Each row of a before or after table is a point. The points were changed in one or more steps. Then noise was added and the rows were shuffled. The steps act on columns, c1 being the first. Write out the steps. A step turns or swaps two columns, mirrors them in a line or flattens them onto one, adds a multiple of one to another, or multiplies or shifts one. Angles are multiples of 10 degrees, from the lower column toward the higher: turns from -170 to 170, lines from 10 to 170 but not 90. Use the fewest steps. Two steps may share a column if one is a turn and the other turns, adds or multiplies; they go together, in the order done. Otherwise the lowest column goes first.

Before, 14 rows:
[[ 1.6  2.5]
 [ 2.7  2.6]
 [ 0.0 -2.8]
 [ 1.0  5.6]
 [-1.4  1.5]
 [ 8.1  3.9]
 [ 6.7  2.9]
 [-1.0  1.4]
 [ 2.8  1.1]
 [ 0.0  0.9]
 [ 1.2  2.6]
 [-1.8 -1.5]
 [ 2.5  3.6]
 [ 1.4  0.0]]
After:
[[ 2.1 -1.1]
 [-1.9  2.3]
 [-2.9  0.7]
 [-4.2  1.2]
 [ 2.7  0.9]
 [-1.0 -1.4]
 [-6.5  6.2]
 [-2.9  0.3]
 [-0.5  1.5]
 [-4.9  5.4]
 [-3.4  1.7]
 [-0.9 -1.9]
 [-5.7 -0.9]
 [-0.9 -0.3]]
Steps: turn c1 and c2 by 110 degrees

Before, 8 rows:
[[ 4.1 -3.6  3.1 -0.1]
 [ 3.2 -1.1 -1.7  0.0]
 [-3.6 -8.2 -1.4  3.6]
 [ 2.1  0.8  1.1  0.9]
 [-0.2  1.4  2.4  1.7]
 [-2.0 -9.0 -3.2  0.4]
 [ 3.4  0.5  2.1  1.1]
 [-3.5  2.2 -3.3 -7.0]]
After (8 x 4):
[[-3.7 -3.3 -1.4 -3.6]
 [ 0.0  0.6  2.4 -1.9]
 [ 3.6  0.0  2.0 -1.1]
 [ 3.1 -0.7 -1.5 -0.2]
 [ 2.1  0.3  1.0 -1.1]
 [-1.9 -3.6 -3.2 -0.5]
 [ 4.1 -1.4  3.0  0.1]
 [-3.3  0.9 -3.3  7.1]]
Steps: multiply c2 by 0.4; multiply c4 by -1

Before, 12 rows:
[[-0.8  1.4 -1.1  2.6  1.4 -6.9  0.2  0.4]
 [ 8.3 -1.3 -3.6 -0.6  0.4 -3.6  0.5 -0.9]
 [ 6.7  2.0 -0.9  4.2  4.5  3.0  1.8 -1.0]
 [ 5.0 -0.4 -3.6 -2.3 -0.7 -2.5  4.0  1.3]
 [ 1.7  0.6  1.0  0.7 -0.2 -3.4  1.3 -1.7]
 [-4.3 -3.1 -4.2  0.5 -1.5  3.1 -0.6  0.1]
 [-0.4 -3.4  0.4  1.4  2.8  2.2  0.1  0.7]
 [-7.3  3.0 -3.1  1.0  5.0 -2.7  0.9 -3.8]
 [-2.5  6.2 -1.4 -2.0 -3.8 -1.8 -0.8 -1.4]
 [-1.5 -6.6 -0.5  0.0 -3.8 -0.5  2.8 -3.7]
 [ 0.7 -7.8  4.1 -2.6 -0.5 -0.8  0.9 -6.3]
 [-0.1 -0.5  0.1  3.7  2.4  0.2 -0.8 -1.6]]
After (12 x 8):
[[-4.7 -1.2 -3.7  7.2  0.2 -3.7  0.4  0.7]
 [ 4.7  3.2 -3.1 -5.8 -0.2 -2.7  0.7  6.3]
 [ 2.9  1.4 -1.0  0.7 -1.3 -7.0  0.2  1.0]
 [ 2.6 -2.9 -4.1 -3.5  0.9  3.0 -0.8 -1.3]
 [-0.5  6.3 -1.4 -3.2  3.5 -1.9 -0.7 -2.0]
 [-4.6 -0.4 -3.9  3.3 -0.5 -2.4  4.0 -1.3]
 [-0.3  0.7  1.0  2.0  1.4 -3.5  1.2  0.8]
 [ 0.2  2.2 -0.9  7.7 -2.1  2.7  1.9  4.0]
 [ 3.3 -0.9 -0.1  2.0 -0.2  0.3 -0.9  3.0]
 [ 1.3 -3.5  0.4  0.4 -2.5  2.3 -0.1  1.5]
 [-2.6 -7.7  4.1 -0.6  4.9 -0.8  1.0  3.7]
 [ 0.8 -6.6 -0.6 -1.1  5.2 -0.6  2.7 -0.6]]
Steps: mirror c1 and c4 in the line at 60 degrees; turn c5 and c8 by 130 degrees
